Rows are points. Each copy is the shape, with its points in the same order, stretched, turned, moved and blurred by noise. Say if it was mirrored as well.

Shape:
[[ 18  40]
 [-26 -32]
 [-29  -3]
 [ 35  20]
 [-13  19]]
Copy 1 (5 x 2):
[[ 17 -40]
 [-30  37]
 [-32   3]
 [ 35 -13]
 [-16 -18]]
Copy 1 is: mirrored
Copy 2, 5 rows:
[[  8  54]
 [-30 -15]
 [-29   9]
 [ 32  34]
 [-17  27]]
Copy 2 is: only turned
Copy 3 (5 x 2):
[[ 43  -2]
 [-37 -18]
 [-14 -35]
 [ 35  20]
 [  7 -28]]
Copy 3 is: mirrored
Copy 4, 5 rows:
[[-34 -27]
 [ 11  48]
 [-22  34]
 [  1 -31]
 [-34  11]]
Copy 4 is: mirrored

Shape:
[[ 19 -10   0]
 [-23 -35 -15]
 [ 21  -4  19]
 [-49 -37  -2]
 [-27  -9  -5]
 [-48 -15 -14]
 [ 64  -1  17]
 [-48  -2  36]
 [-49   4  -3]]
Copy 1, 9 rows:
[[  3  13  20]
 [-36  11 -11]
 [  4   1  35]
 [-52 -11 -18]
 [-14  -8 -13]
 [-25 -12 -32]
 [ 26  21  61]
 [-30 -52   0]
 [-12 -28 -30]]
Copy 1 is: mirrored
Copy 2 (9 x 3):
[[ 14  -2  13]
 [-33  21  -9]
 [ 11 -13  21]
 [-55   9 -15]
 [-23   1 -17]
 [-44   2 -37]
 [ 53 -15  47]
 [-50 -35  -1]
 [-33 -13 -32]]
Copy 2 is: mirrored
Copy 3:
[[ 20   3  12]
 [ -7 -13  45]
 [ 17  -1  -4]
 [-30 -27  46]
 [-16   2  27]
 [-34  -4  45]
 [ 55   9 -18]
 [-48 -18   4]
 [-39   6  27]]
Copy 3 is: mirrored

Shape (12 x 6):
[[-22  -4   3 -25  14  11]
 [ -3   6 -38   9  14 -13]
 [-28 -12   8   8  15  -9]
 [-16 -25   8   8  23 -14]
 [-26 -33 -17   5  36 -13]
 [  8   8  36 -19  -6 -12]
 [ 17  23   8 -28 -13 -12]
 [  7  45   5   3   2  28]
 [  4   1   5  -6  42 -16]
 [ 37  10  66 -40 -24  43]
 [-17 -10  -6  18  17  -7]
 [  4 -21  -9   5  14  -8]]
Copy 1:
[[ -5 -30 -18  -8  24  14]
 [ -3  26 -24  -7  -6   7]
 [-23   1  -2   0   3  18]
 [-26  -3  -7   2 -12  22]
 [-42   3 -35  -5 -13  29]
 [ 22 -32  26  -4   5  -6]
 [ 38 -20  13 -15   7 -19]
 [ 50  -3   8   8  32  12]
 [  6 -13 -10 -18  -9  27]
 [ 68 -78  30  26  25 -13]
 [-19  15  -8   8  -7  18]
 [ -6   1 -14   5 -20   9]]
Copy 1 is: mirrored
Copy 2:
[[ -7  -5 -14 -36  16  -8]
 [-13  17 -23  26  11  -5]
 [-16  11   8 -11  31 -14]
 [ -4   7  17  -3  35  -9]
 [-16   4  -9   8  55   0]
 [ 13  10  26 -30  -3 -32]
 [ 18  10   1 -15 -27 -31]
 [  8  32  -8 -16 -27   8]
 [ 22  20  -4  -4  33 -10]
 [ 33 -20  34 -62 -53   2]
 [-15  19   1   5  34  -3]
 [ -4   2   5  14  18   0]]
Copy 2 is: only turned
Copy 3, 12 rows:
[[-27   9   2  -5  21  -1]
 [ 17 -17 -25   8   7 -36]
 [-15   6 -27   1 -10   4]
 [ -3  16 -29  -7  -7  17]
 [ -3  13 -50  -3  13  10]
 [ -8  15  43 -25 -29   2]
 [ -3   0  48 -23 -13 -31]
 [  5   3  41  35   6 -37]
 [  8  41 -13  -5   0 -13]
 [-13  27 121 -17   6  26]
 [  1   2 -26   9  -3  -2]
 [ 14   3 -11  -7   1   2]]
Copy 3 is: mirrored
Copy 4 (12 x 6):
[[ 12   0 -45  -8 -13  39]
 [ 25 -14  -6  33  20  13]
 [  1 -24 -22 -16  14  26]
 [ 10 -16  -7 -21  20  27]
 [ 29 -30  -8 -13  27  41]
 [ -6  20 -21 -19 -15 -15]
 [  8  20 -28  10 -22 -26]
 [-24  40 -30  30  -9  19]
 [ 22  26 -19  -3  35  12]
 [-28  73 -14 -25 -72   2]
 [  2 -20  -9  -1  18  26]
 [ 20  -4  10   0   2  17]]
Copy 4 is: only turned

Shape, 11 rows:
[[-41  21  12  61   6 -17  19 -17]
 [ -9   2 -21  16  33 -11 -38 -60]
 [-10   9  -3   8  -5  15   0   0]
 [ 11   5  35   8   6  -5  16 -52]
 [ -8  -4 -24 -59   8 -17 -13  -7]
 [  6  -7 -28  20 -37 -15  42   8]
 [ 21 -56  13  41  -1 -32  -4  44]
 [ 30 -24  25  11 -30 -32 -17   5]
 [ 12   4  28   1  -4 -37 -49  34]
 [ 12  20 -44  15   5  -5  35   9]
 [-43  18 -11  11   9  33 -22 -25]]
Copy 1, 11 rows:
[[-17 -30  11  20  -2 -37 -49 -28]
 [  6 -38 -21 -38 -36 -52 -15  16]
 [ -4  -8  10  15 -31   6 -10 -18]
 [ 38   5  33 -31 -21 -35 -21 -44]
 [-15  -1 -25 -38 -19  -8  52 -33]
 [ -4 -13  43  36  25  18  17  -2]
 [ 23  -7   1 -10  85  60 -21   4]
 [ 56 -20   1 -10  39  37 -17 -23]
 [ 49  -2 -57 -11  24  27 -21 -46]
 [-16  14  24  39   1  -1  21  24]
 [-22 -30  -3  -2 -79 -19 -21 -12]]
Copy 1 is: mirrored
Copy 2, 11 rows:
[[-56  18 -54  38  44  22  -6 -20]
 [  6  14 -61  -7  32 -45  37  19]
 [-16  10 -27  11 -11   6  -6   7]
 [ -5  -6 -26  33   3 -35   2 -42]
 [ -5  -4 -12 -24  -7 -45 -15  43]
 [ -4 -12 -43   6   8  30 -58 -18]
 [ 16   4  29 -18  71  30  28   1]
 [ 30   6  17  28  23 -16  -1  -5]
 [  5  48  40  14  20 -22  22  34]
 [-21  14 -53 -25  -6  17 -41 -10]
 [-32  10 -50  19 -15  -2  16  30]]
Copy 2 is: mirrored

Shape:
[[ 13  10  13  21 -12 -22   6 -20 -34]
 [  4  25  31  10  26  23   7  17 -33]
 [ 15  26  -4  48  60  15  12 -41 -39]
 [-33  18  -5 -11  42 -35 -13   2 -16]
 [ 23   4   4  -5  37   0 -18 -12  29]
 [ 42   5  15 -23  44  21 -40 -14  -5]
 [ 26 -22   9  10  -7  40  -8  48  27]
 [-13 -69  13  46   8 -16 -17  -2  27]
 [-24 -17   5 -30   8 -17  -5  21  -5]
 [  4  16  10  13   7 -25   0 -56 -37]
 [ -1  17  -2  -4  72  14  38  -7 -13]
 [-21 -17  22 -32  15   9  -2  26 -36]
 [-20   7 -10   6  -1  16 -29 -10  25]
 [ -3   5  32 -19  26   2 -16 -37 -10]
 [-55   0  19  34   5 -22   3  24  21]]
Copy 1:
[[ -6  27  11 -12  -2 -21 -24  -6 -44]
 [-21 -14  31  16  40 -33   5 -10 -39]
 [ 17  16  23  59  55 -57 -55  -9 -26]
 [-31  -1  -2  12  25 -28 -20  53  15]
 [  2 -19  54  15   0  -7 -11   6  35]
 [-15  -9  86  -1  33   9 -33   4  11]
 [ 15 -72  34  -4  14  29  37 -35 -17]
 [ 35 -63 -31 -37  21  -2 -20 -31  23]
 [-39 -23 -17 -15  18  13  15  23  20]
 [ -4  53   8  -5  11 -37 -40  11 -20]
 [-26 -11  10  72  46 -42 -25   0  20]
 [-48 -25  -5 -15  55   7   7   9  -5]
 [ 29 -12  17   0  27   3  30  22   1]
 [-17  24  43 -18  34 -24 -13   4  13]
 [  6 -48 -37  -7  11 -42  36  13  -5]]
Copy 1 is: mirrored
Copy 2, 15 rows:
[[ 25 -25  24  16  21 -18  26  12  -1]
 [  0  16  11  64  30 -16   2  -3  45]
 [ 30 -27   3  39  64 -58  21 -77  31]
 [-28  24  45 -25  31 -33   2 -23  18]
 [  7  -1 -24 -10   6 -40 -41 -12  28]
 [ 33   1 -23  -4  37 -35 -57  10  71]
 [  8  26 -29  60 -22 -13 -67  36 -12]
 [ 32  11  20  -7 -65 -44 -32 -23 -31]
 [ -5  52  23 -21   3   0 -13  22   3]
 [ 29 -38  27 -14  36 -18  35 -22  25]
 [  4  45 -23  27  50 -34  18 -58  27]
 [  8  58  31  12  23  19 -12  25  31]
 [-24 -18   1  -4  -5   2 -48 -21   4]
 [ 16  -2   2 -21  13  -1  -1 -14  65]
 [-44  22  44  18 -46 -19   8 -29 -17]]
Copy 2 is: mirrored
Copy 3 (15 x 9):
[[ -5  -8  -6  17  15 -28  25  20  22]
 [-19  14  18  10  24  57  11  -5  16]
 [  3   7 -10  58  53  16  30 -39  29]
 [-39 -13 -43 -19  41  18   6 -24  14]
 [ 11 -17   1  28  46  12 -47 -12  30]
 [ 32 -26  -7  35  54  50 -36   2  11]
 [  6  39  45  -5   4  17 -66  14 -10]
 [ -4  17  27 -29  61 -79 -35  -3  -1]
 [-18  -3 -23 -52  24   5 -17   8   0]
 [  5 -36 -27  19  41 -25  40  -6  30]
 [  1  19 -15   5  41  57   8 -48  44]
 [-19   8 -10 -50  31  44  12   8 -17]
 [  0 -39  -2   4  20 -19 -30 -32 -18]
 [ 14 -47  -7   2  57  19  10 -13  24]
 [-60   3  21 -46  27 -25  -5 -26  13]]
Copy 3 is: mirrored
Copy 4, 15 rows:
[[  5  10   9 -16  39 -28 -10   7 -19]
 [ -8 -44  21 -24  22 -32  16  26  15]
 [-39 -10   2 -13  70 -32  32 -27  23]
 [-50 -15   2  22 -17 -14 -16   0   5]
 [  5 -20 -15   4  15  -8  -3 -31  27]
 [  3 -61 -16 -32  31 -27  -8 -37   9]
 [ 45 -33   3  -2  14  26  48  21   7]
 [ 34  -8  27  71  17  13  15 -28 -22]
 [ -8 -30   8  25 -38 -13   8   5 -13]
 [-16  10   8  -8  29 -38 -19 -32 -18]
 [-40 -19 -13  15  13 -40  40 -15  37]
 [ -8 -56  21   0 -30 -31  18   9 -15]
 [-11  -3  15 -17  -3  32   7 -19   8]
 [ -7 -25  11 -10  -5 -29 -15 -42  11]
 [ -5  17  45  40  -6  17  15  31  20]]
Copy 4 is: only turned
